Every row gives one point. Each copy is the shape, with its points in the same order, turned, moved and blurred by noise. Some copies are also mirrored. Which?

Shape (9 x 3)
-0.024  0.052  0.002
0.073  0.006  0.046
-0.038  0.050  -0.004
0.010  0.012  0.013
0.030  0.019  -0.017
0.016  -0.022  -0.014
0.079  0.003  -0.015
-0.068  -0.028  0.046
0.027  0.008  -0.026
Copy 1 (9 x 3)
0.012  0.017  -0.046
0.102  0.017  0.023
-0.001  0.013  -0.043
0.043  0.003  -0.004
0.028  0.033  0.007
0.020  -0.008  0.043
0.057  0.041  0.055
0.024  -0.079  -0.027
0.028  0.030  0.028
Copy 1 is: mirrored
Copy 2 (9 x 3)
-0.029  0.061  -0.030
0.012  0.029  0.086
-0.027  0.042  -0.037
-0.011  0.022  0.013
0.024  0.020  0.009
0.006  -0.018  0.005
0.056  0.009  0.044
-0.091  -0.024  0.003
0.027  0.003  -0.002
Copy 2 is: only turned
Copy 3 (9 x 3)
-0.012  0.043  -0.036
0.077  -0.005  0.027
-0.021  0.043  -0.038
0.013  0.004  -0.009
0.009  0.020  0.033
-0.005  -0.020  0.032
0.044  0.016  0.067
-0.026  -0.051  -0.061
-0.002  0.014  0.037
Copy 3 is: mirrored
Copy 4 (9 x 3)
-0.011  0.059  -0.042
0.051  0.022  0.050
-0.017  0.056  -0.050
0.011  0.023  -0.011
0.044  0.026  -0.027
0.027  -0.012  -0.028
0.083  0.010  0.001
-0.074  -0.014  -0.016
0.048  0.014  -0.035
Copy 4 is: only turned

Shape (10 x 4)
0.019  0.002  -0.067  0.020
-0.054  -0.007  -0.035  0.026
0.121  -0.004  0.003  0.031
-0.017  0.018  0.007  0.008
-0.004  -0.023  -0.051  -0.007
0.004  -0.011  0.033  -0.015
0.055  0.032  0.010  0.032
-0.040  0.061  0.021  0.051
-0.016  0.049  -0.038  0.035
-0.004  0.038  -0.027  -0.008
Copy 1 (10 x 4)
0.057  -0.023  -0.035  -0.030
-0.023  -0.017  -0.055  -0.004
0.114  0.004  0.058  0.031
-0.010  0.014  -0.003  0.000
0.020  -0.042  -0.021  -0.034
-0.005  -0.001  0.045  -0.004
0.054  0.041  0.023  0.014
-0.020  0.063  -0.034  0.038
0.020  0.038  -0.051  -0.008
0.015  0.027  -0.013  -0.033
Copy 1 is: only turned
Copy 2 (10 x 4)
0.020  -0.020  -0.035  0.044
-0.053  0.011  -0.030  0.020
0.098  -0.019  0.064  0.036
-0.011  0.043  -0.004  -0.001
-0.004  -0.029  -0.033  0.008
0.000  0.016  0.031  -0.038
0.048  0.036  0.033  0.027
-0.027  0.090  0.005  0.030
0.001  0.051  -0.038  0.046
0.013  0.036  -0.039  0.002
Copy 2 is: only turned

Shape (10 x 4)
-0.027  -0.040  -0.037  -0.042
0.049  0.037  -0.011  -0.042
0.025  -0.040  -0.040  0.030
-0.040  -0.024  -0.062  -0.015
-0.030  0.003  0.077  0.044
0.007  -0.020  0.017  0.014
-0.003  -0.014  0.030  0.021
-0.033  0.052  0.000  -0.059
-0.047  -0.011  -0.043  -0.003
0.009  0.049  0.051  0.017
Copy 1 (10 x 4)
-0.052  -0.015  -0.020  -0.063
0.013  0.057  0.038  -0.044
0.024  -0.055  0.010  -0.028
-0.062  -0.036  0.009  -0.042
0.003  0.019  -0.052  0.073
0.009  -0.002  -0.025  0.002
0.005  0.008  -0.028  0.018
-0.064  0.072  0.009  -0.022
-0.064  -0.027  0.003  -0.017
0.012  0.058  -0.002  0.043
Copy 1 is: mirrored
Copy 2 (10 x 4)
-0.014  -0.023  -0.074  -0.026
0.006  0.046  0.001  -0.055
0.047  -0.001  -0.040  0.022
-0.021  -0.001  -0.086  0.005
-0.037  -0.048  0.054  0.039
0.008  -0.021  0.001  0.004
-0.005  -0.026  0.013  0.015
-0.077  0.025  -0.017  -0.048
-0.032  -0.004  -0.066  0.016
-0.031  0.015  0.057  0.006
Copy 2 is: only turned
Copy 3 (10 x 4)
-0.026  -0.039  -0.029  -0.051
0.067  0.014  -0.019  -0.042
0.012  -0.036  -0.069  0.027
-0.040  -0.023  -0.059  -0.042
-0.018  0.031  0.042  0.065
0.010  -0.013  -0.005  0.022
0.001  -0.003  0.004  0.033
-0.004  0.050  0.011  -0.064
-0.042  0.002  -0.046  -0.027
0.027  0.057  0.020  0.026
Copy 3 is: only turned
Copy 4 (10 x 4)
-0.023  0.005  -0.077  -0.025
0.071  0.021  -0.046  0.022
-0.029  -0.017  -0.044  0.054
-0.044  0.034  -0.067  -0.004
-0.006  -0.025  0.068  -0.021
-0.001  -0.023  -0.007  0.010
-0.003  -0.021  0.009  0.003
0.043  0.060  -0.028  -0.048
-0.041  0.036  -0.043  -0.010
0.048  0.010  0.043  0.004
Copy 4 is: only turned

Shape (11 x 6)
-0.008  -0.037  0.019  -0.040  0.018  -0.007
0.017  0.037  0.039  0.025  -0.099  0.027
0.016  0.019  0.005  0.044  -0.045  -0.057
-0.067  -0.007  -0.045  -0.028  0.031  -0.010
-0.012  0.045  -0.033  0.061  0.002  -0.020
-0.024  -0.045  -0.011  -0.033  0.016  -0.015
-0.003  -0.023  0.052  -0.034  0.018  -0.033
0.014  -0.048  0.021  0.001  -0.037  0.041
-0.021  -0.050  -0.004  -0.053  0.010  -0.053
-0.043  0.019  -0.035  0.044  -0.013  -0.020
0.055  0.048  -0.008  0.004  -0.048  0.012
Copy 1 (11 x 6)
-0.013  -0.015  -0.046  -0.040  0.007  0.033
0.085  0.081  -0.015  -0.049  0.014  -0.043
0.004  0.064  -0.011  0.017  0.020  -0.052
-0.050  -0.040  -0.034  -0.044  -0.049  -0.020
-0.023  0.041  0.031  0.003  -0.042  -0.051
-0.019  -0.026  -0.054  -0.017  -0.012  0.016
-0.031  0.013  -0.045  -0.045  0.040  0.030
0.061  0.023  -0.056  -0.024  -0.013  0.029
-0.036  -0.035  -0.072  -0.016  0.025  0.008
-0.020  0.030  -0.009  -0.009  -0.049  -0.054
0.061  0.024  0.034  -0.021  0.023  -0.032
Copy 1 is: mirrored
Copy 2 (11 x 6)
-0.017  0.016  0.008  -0.044  -0.038  0.021
0.008  0.002  0.034  0.109  -0.041  0.028
-0.017  0.003  0.055  0.041  -0.010  -0.043
-0.026  0.075  -0.034  -0.043  0.000  0.012
0.001  0.036  0.021  0.033  0.055  -0.030
-0.029  0.020  -0.015  -0.048  -0.033  0.011
-0.036  0.016  0.045  -0.045  -0.031  0.020
-0.007  -0.028  -0.003  0.024  -0.038  0.044
-0.049  0.030  -0.007  -0.066  -0.056  -0.010
-0.030  0.040  -0.002  0.042  0.036  -0.013
0.059  0.016  0.036  0.046  -0.032  -0.015
Copy 2 is: only turned
Copy 3 (11 x 6)
0.048  -0.007  0.027  -0.017  -0.035  -0.016
-0.062  -0.040  0.020  0.016  0.054  -0.002
-0.047  -0.036  -0.027  -0.048  0.027  -0.055
0.037  -0.020  -0.045  -0.021  -0.078  0.009
-0.040  -0.002  -0.084  -0.027  -0.012  -0.035
0.048  -0.013  0.000  -0.022  -0.057  -0.018
0.066  -0.016  0.021  -0.051  0.010  -0.016
0.001  -0.024  0.038  0.037  -0.013  -0.040
0.047  -0.027  0.018  -0.060  -0.066  -0.018
-0.024  -0.033  -0.073  -0.017  -0.034  -0.032
-0.065  0.027  0.012  -0.005  0.028  -0.004
Copy 3 is: only turned
